Each row is a point. Any point is a mix of the corners, with weights that add up to 1. It lies inside the corners' shape when no weight is negative. Is each point inside? If not, which corners have a negative weight?

Corners:
(1): [-2.58  1.55]
(2): [ 1.09 -1.69]
(3): [0.91 1.08]
Points:
[-1.71  0.87] => inside
[ 0.69 -1.13] => inside
[-2.42  0.60] => outside (3)
[-2.29  1.41] => inside
[-3.20  0.78] => outside (3)

Corners:
(1): [ 2.43 -0.73 -0.52  2.09  1.18 -1.88  0.38  0.86]
(2): [-1.75  2.55  4.43  1.13 -0.07 -2.40  0.01 -0.62]
(3): [-2.29  0.61 -2.11 -0.34  1.90 -1.75  0.76 -2.39]
(4): [ 3.18 -0.67 -1.05 -2.66  1.45  4.21  2.56  2.37]
(5): [ 0.28 -1.29 -0.70  1.49 -1.57 -1.39  0.08  0.76]
(6): [ 0.74  2.01  0.16  1.20 -0.60  0.16 -2.12  2.28]
(7): [ 0.19  0.71  2.67  2.76  0.17  0.51  1.84 -3.04]
(8): [ 3.43 -0.93  3.90 -0.35  3.29  3.37 -1.95  2.04]
(9): [-1.37  3.11  0.13 -2.96 -0.91 -2.05 -1.14 -2.09]
Points:
[-1.90  1.92  3.41  1.20 -0.40 -2.15 -0.93 -1.03] => outside (1, 4)
[ 0.81  1.44  0.25  0.66 -0.13  0.27 -1.18  1.58] => inside
[-0.81  1.38 -0.20 -0.92  0.17 -1.24 -0.17 -1.26] => inside
[-0.62  1.39 -0.53 -0.90 -0.27  0.01  1.06 -0.60] => outside (1, 8)
[ 1.64 -1.10  1.43  2.78  1.73  0.39 -1.58  1.04] => outside (2, 4, 9)
[ 1.68  0.97  2.25 -0.53  0.08  1.83 -0.14  1.63] => outside (1, 3)
[-1.25  0.94 -0.30 -0.12  0.89 -1.38  0.30 -1.35] => inside

Corners:
(1): [-0.70  0.21  0.83 -0.15  1.20 -1.06  1.45 -0.23  0.35  2.17  1.24 -1.30
  0.69  1.17 -1.44  0.72 -0.09  0.76]
(2): [-0.81 -0.45  0.19  0.29  0.72  0.40  1.94 -1.10  0.96  1.36 -1.12 -3.79
 -1.01 -1.05  1.14 -1.30 -0.70  1.44]
(3): [ 0.36 -3.48  0.84 -0.12  1.36 -1.05 -2.26 -0.35  0.59  3.07 -0.26 -3.64
 -1.01 -0.68 -1.46 -1.37 -0.92  0.57]
(4): [ 3.00  1.14 -0.13  0.23  0.56 -2.55 -0.71 -0.70  0.51 -0.13  1.24  0.12
  0.26 -0.25  3.63  4.06 -0.15  0.27]
(5): [ 1.93  0.81  0.81  1.03 -0.65  1.68 -0.52 -1.15  1.50 -1.79 -1.30 -0.30
  2.38 -0.08  1.68 -0.41 -0.49 -3.03]
(6): [ 0.13  0.23 -6.47  0.08  1.06  2.06 -0.42  3.59 -3.25  2.45  0.57  0.47
 -2.17  1.23 -0.88  1.95  2.23 -1.06]
(7): [-0.18  0.60 -2.22  0.07 -1.47  1.28  0.40  0.96 -6.81 -0.49  0.79 -0.94
 -0.26 -1.74 -1.78 -0.93  0.62  0.70]
(8): [ 0.59 -1.25  0.75 -0.35 -1.02  0.51  0.85 -1.40  0.88 -1.15 -1.39 -0.03
 -0.47  1.44 -0.51  1.74  0.37 -0.52]
(9): [-0.53  0.75 -1.28  0.66 -1.62  1.41  1.55  2.12  1.62 -2.00  0.47 -0.92
  0.59 -0.02 -1.15 -0.88 -0.64  0.66]
(10): [-0.22 -1.23 -0.64  8.77 -1.57  1.28  1.46  0.94 -2.43 -1.06  0.82 -1.58
 -0.97 -1.31 -1.38 -1.61  4.51 -0.25]
(11): [ 0.51 -0.39 -0.03  1.42  0.01  1.37  1.67  0.12 -0.21 -1.23 -3.55 -0.29
  2.21 -1.04 -0.74 -1.10 -0.03  1.47]
(12): [ 0.38  2.28 -0.69  1.02  0.46  0.95  1.39  3.21  1.43  1.35 -2.99 -1.38
 -0.64 -0.92 -1.65 -1.76  3.32 -0.54]
(13): [-1.04 -0.64  0.10  0.99 -0.31  0.62 -2.68 -1.16  1.79 -1.00  0.54 -0.48
 -0.73  4.74 -0.62  0.87  0.46  0.34]
(14): [ 0.97 -0.12 -1.33  0.09  0.02  0.45  0.10 -1.30 -0.70  3.02  0.19 -0.45
 -1.12 -1.16 -0.66 -1.07  0.21  1.38]
(15): [ 1.31  1.35 -2.39  1.43 -4.72  1.63  0.17  1.98  1.23 -1.23  0.95 -3.21
  0.41  4.11 -1.27 -0.38 -0.39  1.44]
(16): [-0.03 -0.17  0.34  0.59  1.19 -0.83  1.43  1.19  2.24 -1.93  1.06  2.06
 -3.00  9.49 -1.31  0.10  0.20  0.59]
(17): [ 0.94  0.80 -3.21 -0.11  1.20  1.11  0.61  0.89  1.19 -1.01  0.20 -0.73
  1.56 -1.40  1.17  0.03  4.27 -1.58]
(18): [ 1.48  1.00 -0.42  2.64  1.53 -0.09  1.63 -0.98  0.15 -1.30 -0.49 -1.24
 -1.34  0.40 -1.02  0.35  0.56  0.24]
(19): [-0.55  0.56 -4.13 -0.22  1.60 -3.49  0.25  0.31  0.80  2.16  0.72 -1.69
 -0.11 -1.15  0.78  0.21  0.70 -1.81]
Points:
[ 0.39 -0.45 -1.08  0.57  0.24  0.29  0.30  0.30  0.10  0.28 -0.66 -1.03
 -0.01  0.15 -0.47 -0.01  0.67 -0.01] => inside
[ 0.87 -0.42 -0.72  1.15 -0.71  0.87  0.80 -0.40 -1.75  0.41  0.36 -1.79
  0.52 -1.56 -0.33  0.05  0.04  0.74] => outside (12, 13, 16, 19)
[ 0.66 -0.19 -1.39  0.83  1.61 -0.60  0.22  0.56  0.98  0.88 -0.17 -0.04
 -0.60  0.10 -0.35  0.85  2.16 -0.34] => outside (2, 5, 7, 15)
[ 0.29  0.05 -1.23  0.01  0.23  0.34  0.01  0.35  0.14  0.42 -0.23 -0.82
 -0.40  1.04 -0.47  0.24  0.50  0.01] => outside (10)
[ 0.47 -0.77 -0.23  0.61  0.46 -0.16 -0.42  0.06  0.42  1.07 -0.22 -1.72
 -0.39  0.18 -0.61 -0.36  0.28  0.15] => inside
[ 0.46  0.63 -1.32  1.25 -0.19  0.37  0.96  0.43 -0.10 -0.62  0.06 -0.41
 -0.06  0.82 -0.09  0.19  1.31 -0.20] => outside (3)

Corners:
(1): [-1.92  0.65 -0.41  2.21 -3.03  2.26  0.91  0.40  0.15 -0.22 -0.54 -1.01
  0.35  0.53  0.67 -8.81  1.31  0.62 -1.68  1.46]
(2): [-2.35 -1.23  0.12 -2.16 -1.88 -1.85 -0.90 -0.53  1.99 -3.60 -0.88 -1.29
  0.34 -0.01  1.51 -0.69 -4.83 -0.89  6.77 -0.97]
(3): [ 1.46  1.12 -1.86  0.20  1.64  0.06  1.74  1.37  1.68 -1.16 -2.02 -1.93
  1.43 -1.61 -1.06 -0.25  0.94 -1.66 -2.72  1.82]
(4): [-2.85  1.21  0.51  0.87 -0.84 -0.99 -0.91  0.92 -1.78 -0.05  0.73 -2.01
 -1.99  2.02 -0.83 -0.20  1.40 -1.01 -1.05  0.99]
(5): [ 0.48  0.71 -1.38 -1.10 -2.27 -1.69 -0.12 -1.31 -1.26 -0.90 -0.53 -0.54
  1.92  1.10  0.51  0.51  1.34  1.25 -1.70  1.40]
(6): [ 1.68  0.84  2.00 -2.18  0.88  0.24  1.20  4.32  2.70 -0.76 -2.34  3.84
  0.19 -0.62  1.12  1.63  1.05 -1.96 -0.70  0.26]
(7): [ 0.25 -0.03 -3.62 -1.26  0.21 -1.31  0.87  0.21  1.48  1.10 -1.49 -0.64
  1.64 -2.36 -3.34 -0.05  1.77  0.58  3.01  0.87]
(8): [ 0.24  0.91 -1.54 -1.15 -3.77 -1.78  0.72 -0.30  2.67  1.03  0.23 -1.34
  0.04  1.77  1.84  3.20  0.97 -1.74  1.24 -1.68]
(9): [ 1.57 -0.77 -1.42  0.44 -2.06 -0.34 -0.40  2.58  0.53 -0.45 -2.77 -0.58
  1.40 -1.91 -3.19  1.47  0.34 -1.57 -0.84 -0.87]
(10): [ 1.21 -0.44  1.39 -2.35 -0.16 -1.77 -0.10 -1.44  2.95  1.52 -3.03 -1.69
 -0.66 -2.06  0.94  1.45  0.03 -0.53 -0.19  1.66]
(11): [ 0.17  0.65  0.70 -1.50 -0.06 -1.34 -0.67  0.26  0.24  2.80 -1.20 -1.41
  0.94 -1.12  1.04  0.49 -4.47  1.55  3.84 -0.56]
(12): [ 0.38  1.67 -3.99 -0.56  0.37  2.35 -7.16 -0.77  2.51  2.05  7.85  1.14
  1.51 -1.20 -3.19  2.68 -1.43 -0.43  5.74 -0.22]
(13): [ 1.59  1.37 -2.17  2.34 -1.13 -1.49  0.93 -0.22  1.29  0.90 -1.20  1.84
 -2.94 -2.43  1.04  1.92  1.54 -1.52 -1.42  0.47]
(14): [ 0.09 -3.02 -0.55  0.46  0.13  1.32  1.25 -1.03  1.63  1.39  3.69 -1.06
  0.03 -1.14  0.17  1.46  1.53 -1.21  0.00  1.65]
(15): [-0.05  0.92  4.04  3.96 -0.85 -0.31 -0.94 -0.60  1.23 -0.01  0.22 -1.54
  0.27  3.83  1.56  1.06  0.84  2.69 -1.91  0.53]
(16): [ 1.08 -0.12 -2.62 -1.17  0.72 -1.06 -0.61  0.44  2.11  1.84  1.38  0.11
  0.93 -2.01 -0.55 -1.36  1.69  0.57 -0.30 -3.67]
(17): [ 2.13 -0.83  3.18 -2.36 -0.50  3.01  0.98 -1.55  0.89  0.87 -0.83 -1.17
 -0.09 -0.94 -0.66  1.34 -1.74 -2.84  3.07 -1.77]
(18): [ 2.09  0.81  0.39  0.49 -1.25 -1.46  1.07 -0.98  2.82  0.97  1.09 -1.95
 -0.92  0.46  0.11  1.55  0.99  8.39 -2.14  1.31]
(19): [ 0.26 -1.11 -1.21 -1.53  1.19  3.19 -0.21  0.92  0.50  0.80 -2.30  0.88
 -0.67  0.32  1.19  1.99 -0.42 -2.28  0.59  0.62]
(20): [-0.82  0.59 -3.31 -1.31  0.34 -1.31  1.15 -0.62  1.93  1.33 -0.98  2.62
  0.44 -1.01 -4.15  1.16 -0.82 -2.38 -1.40  1.56]
(21): [-5.96 -0.76  1.41 -1.13 -1.26  3.73  0.28 -0.87  1.85 -1.66  3.84 -1.76
  2.19 -2.19 -0.69  1.38  2.79 -1.14  0.65  0.46]
Points:
[ 0.74  0.11  0.50 -0.84 -0.88 -1.65  1.28 -0.01  1.72 -0.01 -1.84 -0.80
  0.08 -0.82 -0.43  2.85  0.25 -0.09 -0.30  1.18] => outside (1, 12, 16, 19)
[ 0.72  0.75 -0.67 -0.22 -0.06 -0.07 -0.52 -0.72  1.10  1.46 -1.26 -0.99
  0.80 -1.75 -1.40 -0.32 -0.54  1.42 -0.04  0.50] => outside (2, 4, 6, 8, 14)
[-0.33  0.15 -0.23 -0.12 -0.60  0.15 -0.19  0.23  0.92  0.24 -0.28 -0.42
  0.20 -0.14 -0.11  0.34  0.19 -1.33  0.39  0.20] => outside (18)
[ 0.11  0.07 -0.57 -1.24 -0.69 -0.69 -0.74 -0.70  2.24  0.43  0.94  0.19
  0.83 -0.93 -0.85  2.31 -0.65  0.18  1.81 -0.12] => outside (1, 3, 4, 19)
[-0.27  1.52 -0.20  1.57 -2.49 -0.86  2.63  3.05  0.96 -3.48 -3.54 -0.71
  0.50  2.12  1.89 -1.72  3.84  0.26 -3.49 -0.75] => outside (10, 11, 12, 14, 17, 20)
[ 0.27  0.10  0.04  0.24 -0.75 -0.29  0.80 -0.29  2.50  0.57  0.12 -0.06
  0.04 -1.06 -0.77  1.15  0.03 -0.30  0.32  1.08] => outside (4, 5, 16, 19)
[-1.23  0.43  1.59  0.51 -2.04 -1.57  0.83  0.49 -0.04 -0.72 -2.77 -0.04
 -0.40  0.81  0.85 -0.58  0.70  2.06 -2.70  0.22] => outside (3, 7, 8, 12, 14, 17)
[-0.16  0.79  0.33 -0.17 -1.21 -0.19 -0.39 -0.10  1.24 -0.14 -0.73 -0.09
 -0.02 -0.75 -1.06 -0.98  0.81  0.99 -0.07  0.49] => outside (3, 8, 11, 14, 19)
[-0.33  0.01 -0.06 -0.55 -1.20 -0.42 -0.18 -0.17  1.53  0.22  0.33 -0.47
  0.33 -0.55  0.11  0.40 -0.05 -0.06  1.12 -0.05] => outside (3, 19)
